Each row is a point. To make a cloud, some directions were put in groups of two or more. Within a group, all points are equally far from the middle, so they leave a hole (a ring in 2 directions, a hollow ball in 3). The other directions are filled evenly. Then the cloud was stretched, turned, moved and blurred a little. Count the holes, and give their numbers of directions, smallest first.
(in the rows, 128 means zero)

Cloud, 13 rows:
[[107 161]
 [163 165]
 [155 167]
 [177 159]
 [161 166]
 [145 100]
 [ 84 150]
 [ 72 140]
 [186 149]
 [ 86 152]
 [159 106]
 [ 66 110]
 [171 161]]
Holes: 1 (2)

Cloud:
[[115 126]
 [152 201]
 [108 141]
 [183 167]
 [171 192]
 [173 190]
 [144 112]
 [142 201]
 [164 119]
 [133 113]
 [179 138]
 [115 125]
 [118 122]]
Holes: 1 (2)

Cloud:
[[ 95 135  75]
 [ 86 127 106]
 [ 90 118  95]
 [137 131  46]
 [ 99 167 107]
 [124 162 177]
 [116 177 105]
 [ 90 112 133]
 [157  92  83]
 [151 121  51]
 [137 174  81]
 [122 155  57]
 [124  94  70]
 [107 108  66]
 [153 128 183]
 [121  94  73]
 [139 156 182]
 [143 177 152]
 [136  89 149]]
Holes: 1 (3)

Cloud (26 x 4):
[[ 73 132 166 175]
 [122 153 196 111]
 [173 196 138  89]
 [137 156 195 103]
 [152 101 164 191]
 [115 158 191 102]
 [183 161 168  83]
 [150 197 142  80]
 [109 151 158 183]
 [154  86 167 111]
 [116  90  96 182]
 [109 168 126  77]
 [138  67 175 155]
 [130 120 108  86]
 [113 178 100 110]
 [124 189 110 132]
 [176 185 123 136]
 [134 119 108  86]
 [ 81 143 144 181]
 [172 112  99 163]
 [114  57 163 159]
 [100 123 135  82]
 [192 135 106 146]
 [ 93 155 133 178]
 [ 85 124 154  92]
 [109 164  92 114]]
Holes: 2 (2, 2)

Cloud (47 x 6):
[[185 141  74 104 124 136]
 [ 95 104 205  93 128  96]
 [161  76 179 132 118 117]
 [ 67 103 161 100 212 137]
 [147 164 165  85 103  77]
 [159 135 132  56 132 140]
 [ 95 122 145  87 160 169]
 [ 91 171 118 104 159 170]
 [ 88 128 124  55 142 118]
 [150  88 220  68 161  98]
 [122 107 196  98 182  83]
 [145 159 180 102 136  93]
 [ 98 149 121 135 104 170]
 [129 100 169 166 127 141]
 [141  97 174 135 190 170]
 [126 111 167  56 169 125]
 [116  95 145 159 131  94]
 [151 171 159  83  94  80]
 [118 102 138  54  83 140]
 [129  75 135 145 192 136]
 [115  74  90  90  80 113]
 [175 104 146 145 131 109]
 [ 57 112 187 141 163 102]
 [102 118 188 104 212 133]
 [103 141 169 108 209 142]
 [ 86 101 198 105 139  84]
 [144 107 195 117 187 154]
 [182 126 157 109  83 110]
 [146 107 122 134 177 101]
 [ 79 162 140 130 128  91]
 [103 116 157 114  96 149]
 [123 146  80 124  84 158]
 [118 180 122  93  78 127]
 [117  65 181 186 195 137]
 [100 127 217 141 196 129]
 [ 91 148  78 117 170 121]
 [111 146 109 176 126  97]
 [168 112  98 102 148  91]
 [158 126 142 150 179 163]
 [ 96  95 145 156 222 122]
 [100 151 144 101 188 160]
 [105  94  81  69  92  89]
 [150 106 193 128 182 153]
 [152 141 193 115 146 121]
 [ 54 114 108 155 132 117]
 [ 83  94 111 131 196 132]
 [123  96  83 107 113 148]]
Holes: 2 (2, 2)

Cloud, 76 rows:
[[198 115 124 144 111  56 166 185]
 [ 98 106 116  59 135 128  72  93]
 [126 127 149 106 125  66 163 195]
 [148 105 136 164 106 151 134 136]
 [167  81 151  85 120  94 213 130]
 [144 172  80 121 193  89 117 159]
 [137  79 122  84  77 122 140 147]
 [122 131 152 129  41 113 114 161]
 [ 78 158 171  77 147 145 114 106]
 [133 185 113 136 188  98  65 130]
 [147 155 146 116 215 112 176 150]
 [149 109 116  95  58 107 118 108]
 [181  93  95 115 110 117  80  94]
 [161 183 107 145 191 107 126 140]
 [ 82 109 109  92 147 131 155 183]
 [ 92 127 115  56 172 174 135 200]
 [117 120 162 132  96  60 153 159]
 [101  71 125 109 130  90  73 174]
 [107 146 191  90 145 111 172 104]
 [166  44 143 114 103  95 109 163]
 [191 153 145 104 118 134 117  92]
 [129 115  90 135 125 158 109 144]
 [103 136 130 135 153  91 120 202]
 [158 169 151 143 126  36 118 144]
 [ 89 173 162 107 170 123 161 169]
 [127 156 136 154 134 128 112 142]
 [209 127 103 114 101 111 141 167]
 [117  63 166 101  82 150 178 135]
 [151 105 148 140  85 175 160 202]
 [142  57  97  75 173 126 140 150]
 [107 136 105 110 155 140 111  83]
 [170 141  98  68 143 145  91 123]
 [168 147  69 103 117 109  94 141]
 [130 163 106 115 139 192  77 144]
 [122 113 128 109 143 128 105 230]
 [173 134  90 159 133  92  34  92]
 [185  60  94 116 162 100 116 203]
 [153  82 143 106  55 123  83 174]
 [106 178  89 104 189 114 127 159]
 [169  70 139  78 123 161 167 211]
 [ 98 135 107 119 138 149  62 163]
 [171  67 164 118  96  97 168 184]
 [147  97 143 134  90 178 171 201]
 [157 118 109  95 126 165  67  93]
 [176 136 111 100 161 186  88 107]
 [151  95 108 154 117 131  60 151]
 [153 114 113 107  97  33 127 138]
 [165 161  94 119 133  45 145  84]
 [141  88 101  65 129 122 114 125]
 [121 122 107  55 170  65 130 109]
 [163 126 149 168 153  97 187 188]
 [ 87 212 114 119 149 139 107 128]
 [184 168 120 139 180  63 107 180]
 [156 142 167 163  70 135 154 124]
 [178 113 104  83 132  92 120 131]
 [150 140 129  93 208 163 171 159]
 [132 135 101  52 145 151  98 103]
 [168 144 140 138 114  57 122  80]
 [129 127 122  74  96  86  83  95]
 [153 178 145 121 128 133 149  75]
 [123  88 140 101  96  79 149 184]
 [137 153 170  64 162 122 215 142]
 [172  60 141 104  68 146 117 203]
 [106 112 131 100 123  64  90  85]
 [175 123 110  96 225 140 142 150]
 [129 123  61  92 171  92  71 118]
 [ 81  98 146  96 139  65 108  96]
 [188 121 109 150 106  54  88  72]
 [184 176 134 176 138  95 120 114]
 [105 153 122 121 133 162 136 193]
 [169 143 172  90 149 135 171  96]
 [ 95 139 163 104  95 153 126 108]
 [129 105  92 102 197 155  94 191]
 [118  92 108  62 118 127 155 142]
 [171  91 135 119 184 112 105  78]
 [105  93  84  54 182  96  96 145]]
Holes: 1 (4)

Cloud, 94 rows:
[[163 127 133 110 119  63 124 131 134]
 [118 125 144 118  79  98  94 180 163]
 [166  98  40  84 116  57 178 193  88]
 [112 136 199 154 119 107  96 109 121]
 [139 121  67 169 113 120  71 165 108]
 [139 141 183 136 181 115 115 116 105]
 [ 65 141  98 190 127 146 122  76 132]
 [152 122 128 186  97 153 128 192  91]
 [197  78  84 140 110  69  95 154  77]
 [121 115 162 128 113 200 112  76 163]
 [158 161  71  85 108 136 150 151  52]
 [128  68  54 135  91 128 107 103 145]
 [176  23  67 152 110  54 135 150  98]
 [111  69  67  91 102 151 138 127  85]
 [130 107 186 137 167 106 144  95 111]
 [134  47 129 154  80  89 184 105  96]
 [ 90  79 161 135  57 123 108 117 116]
 [130 118 175 140 134  69 115 143 100]
 [151 101 119 127  77  56 139 163 159]
 [144 139 148 136 120  76 179 195  78]
 [186 169 152 167 109 113 102 198 145]
 [151  96  66 152  94 134 202 138  74]
 [112  86  78 145 130  89 188 193  72]
 [120  79 128  93  81 110 159 146 168]
 [192 159  86 165  86 154 150 118 129]
 [101 131 169 112  81 155 111 105 172]
 [169 103 113 132  83 146 170 134 131]
 [169  80  74 165 136 126 140 194  74]
 [124 139 112 178 142 202 128 125  95]
 [118  96  93  86 129  94 211  85 108]
 [192  54 125 113 119  94 159 179  85]
 [ 99  94  79 156 125 114 145 184  78]
 [ 77  75  79 156  95 150 154  96 111]
 [118 110 145 161 146  81 165 154 128]
 [109 126 134 109 169 119  80 122 149]
 [136 112 129 138 127  96 123 115 195]
 [148  58  77 116  91  90  67 129 100]
 [158 190  62 148 120 118 173 126 117]
 [ 83 110  85  81  84  95 127 138 108]
 [136  43  33 124 130 104 151 152 104]
 [125 160 159 104 106 101  84 173 115]
 [121 171 196 196 123 207  90 105 146]
 [ 88 172 168 165 135 132  89 122 165]
 [143 179  87 141 114 128 159 126  58]
 [181  98 110 123  78  93 141 112 126]
 [103  60 135 174 107 133  93 129 110]
 [111 151 169 122 176 165 127 180 109]
 [150 175 147 146 110 119 110 169 170]
 [171 126 146  64 133 118 162 140 106]
 [172  77  69 178 115  56 116 143  68]
 [174 123 149  70 105 117 186 164  94]
 [181 166  53 177 109 108 130 203  83]
 [166  89 121 104  67  60 142 141 127]
 [117 181 153 143 141 126 169  94  98]
 [ 64  96 140 122 154 131 138 127 114]
 [126 114  72 196 146 123 125 147 103]
 [107 128 155 100  81 127  96 133 169]
 [165  89  26 152 104  76 123 183 102]
 [ 81 183 197 138 127 174 120  75 153]
 [102 146 172 169 150 127  67 100 193]
 [159 156  95 161 191 121 153 161 104]
 [ 88 150  75 147  97 138 117 107 132]
 [147 146 107 123 145 115 182 176  25]
 [176 138 168 191 140 147 153 124 107]
 [157 157 165 152  99  97 163 203 103]
 [133 125 144 122  66 112 181 169 139]
 [132 186  77 141 135 146 107 146 141]
 [148  43 136 117 113 106 163  83 108]
 [154 142 159 132  98 174 136  80 105]
 [131 141  44 180  98 132 124  95 152]
 [ 99 196 146 141 168 195 131 107  89]
 [133 159  72 185 136  96 141 151 120]
 [189 151 134 152 113 127 115 142 170]
 [130  92 107 162  38  93 119 152 153]
 [166 148  85 155 135 156 195 128  48]
 [136  45 139 152  87  89 183 138 102]
 [143 120  84 105 128  85 173 133 149]
 [131 198  83 122 124 181 127 142 130]
 [107 179 211 165 156 192 115 129 151]
 [160  65 128 110  93 111 171 102 102]
 [135 109  88 137  97 121 158 136  34]
 [125 156  91 106 153 201 136  76  98]
 [183 163 142 197 114 124  93 149 161]
 [127 127  63 140 103 104 214 120  77]
 [131 108 180 159 119 106  59 127 120]
 [203 163 135 192 110 106 103 150 107]
 [203 104  44 136 109 115 134 188  96]
 [161 123 122 174 110 109  66 139  76]
 [147 161 200 167 163 126 119 102 117]
 [111 174 140 138 141 150 127 209  90]
 [136  75 149 111 141 107 118 181 150]
 [ 84 135 117 151 145 130 114 149  96]
 [138 108 152 114  92 152 128  67 122]
 [109  83 180  79 137 154 124 143 131]]
Holes: 3 (2, 2, 3)

Cloud, 104 rows:
[[148  59 128 145 160 162 104 185  99]
 [133 196 148 119 180 180  99 129 116]
 [110 183 119 139  99  60 148 184 181]
 [130  78 117 133 151  77 131 151 180]
 [153  66 141 169 158 155  90 175 214]
 [122  88 124 134 135  97 137 193 148]
 [116 107  56 149 126 124 136  82 138]
 [104 153 135 184  97  42 156 154 159]
 [102  66 122 134 102 138 214 201 124]
 [134  84 152 137 124  73  92  84 177]
 [172  96 110 163 123  63 130 153 126]
 [107 170  94 160 154 153  89 133 121]
 [142 188 100 106 115 141 142 136  95]
 [141 118 112  77 138 165  96 103 137]
 [ 70 169  73 149  77  90 119 137 192]
 [151  82 117  98 162 149 168 117 170]
 [ 94 202 126 157  90  87  68  82 140]
 [116 195 120 169 113  81  80 192 133]
 [136  83 163 156 118 164 106 197 138]
 [110 112 141 133 111 114 178 208 128]
 [127 131 157 166 127 112 138 226  98]
 [ 95 179 123 161 131 115 129 129 136]
 [128  80 110 113  99 106 169 170 177]
 [132 192 104 155 113 167  67 155 124]
 [129 155  71 142 106 111 182 108 113]
 [137 114 197 131 117 151 102 175 146]
 [ 81  83 112 146 111 135 115 220  88]
 [164 150 130 148 134 149  53 121  52]
 [ 92 141  67 186 103 170 187 231  82]
 [169 140  80 133 171 195 118 192  80]
 [101 166  81 155 125 171 124 239  93]
 [ 98 161 119 187 124 135  88  60 178]
 [178  94 161 177 114 129  53 191 124]
 [106  96 133 151 125 135 107 176 200]
 [117 109 154 114 101 143 100 185 166]
 [126  71 116 157 128 121 157 189 190]
 [164 155  56 109 101 164 173 183 115]
 [ 64 124  91 165 120 146 202 183 115]
 [168 150  84 188 117  60 137  99 119]
 [ 77 180  93 119  79 142 172 153 113]
 [148 214 109 169 151  92 108 187  16]
 [ 76  92 151 124 107 105 184 142 143]
 [150  79 108  91 147 182 161 147 145]
 [181  83 154 154 157 154  86 153 118]
 [132 146 172 125 144 106 132 187 182]
 [ 99 195 105 129 165  84 152 101 137]
 [165  99 176 119 158 113 141 119 106]
 [146 102 131  98 127 121 107 103 136]
 [ 79 170 125 154  93  88 135 180  75]
 [158 205 121 169 154 156 143 222  49]
 [137  72 141 177 147 115 158 196 138]
 [ 99 202 121 118 148 107 156 161 121]
 [122 137 187 129 112  82 122 180  90]
 [137 195  89 177 111 121 121 167 149]
 [119  94  65 110 117 157 194 108 123]
 [148  79 123 109 178 118 129 108 190]
 [162 124  48 131 102 159 140 165 142]
 [135 169 141 159  92  81  92 220 142]
 [161  83 125 138 151 121 104 172 113]
 [150 106 147 107 101 100 123 125  91]
 [153 164 129 196 133 153  85  92 122]
 [201  91 138 175 123 136  93 185 144]
 [ 97 201 122 135 123  96  97 147 140]
 [106  90  95  91 124 164 142 108  60]
 [187 208 146 151 148 142 121 164  51]
 [ 83 194 138 145 127  94  94  95  95]
 [133 205 122 176 133 108  88 146 136]
 [144 114 130  87  95  86 117  97 151]
 [123  84 112  97  99 114 172 187 157]
 [121  69  83 100 115 149 142 108 157]
 [112  61  96  89 135 183  82 136 114]
 [182 101 161 115 161 183  82 136 134]
 [145 129 102 112 148 142 144  64 195]
 [109 165  63 173  91  86 135  77 162]
 [155 203  98 163 116 106 115 129 151]
 [172 112 119 132 128 123 114 124 128]
 [165 103 125 103 137 160  74 134 147]
 [ 81 167  86 122 144 125 131  99  94]
 [ 80 122 136 156 133 152 129 200  95]
 [149 163 107 168 112 102  80  93  82]
 [127  51 124 185 136 100 115 146 153]
 [122 195  81 119 128 114 125 137 109]
 [ 75 173 130 143 118 129 142 162  63]
 [ 67 146  78 124 111 151 143 210 137]
 [117 120 184 124 100  74 117 146 113]
 [138 122 110 112 154 149  67  90 121]
 [107  43 108 157  95 158 156 173 181]
 [ 81  95 118  89 115 178 155 216 152]
 [116  70 104 109 153 175  96 103 102]
 [ 92 166  93 201 106  85  98  94 202]
 [ 88 115 141 131 122  94 157 199  86]
 [126  67 105  92 143 134 158 143 162]
 [133  79 186 142 157 125 117 119 197]
 [160 112  90 132 152 129 114 123 135]
 [138 111 154 143  86  85 114 170 152]
 [ 71 162 127 171  89  77  75 112 159]
 [124  53 113 137 145 149 154 175 212]
 [115  54 105 100 127 136 206 158 161]
 [120  80 177 170 169 151 138 176 138]
 [146  72 154 123 143 163 118 162  80]
 [153 102 121 152 153 123  71 123  59]
 [127  82 112  80 149 172 163  62 201]
 [162 154  92 143 127 107  57 106 130]
 [123 174  72 104  94 116 134 115 105]]
Holes: 1 (2)
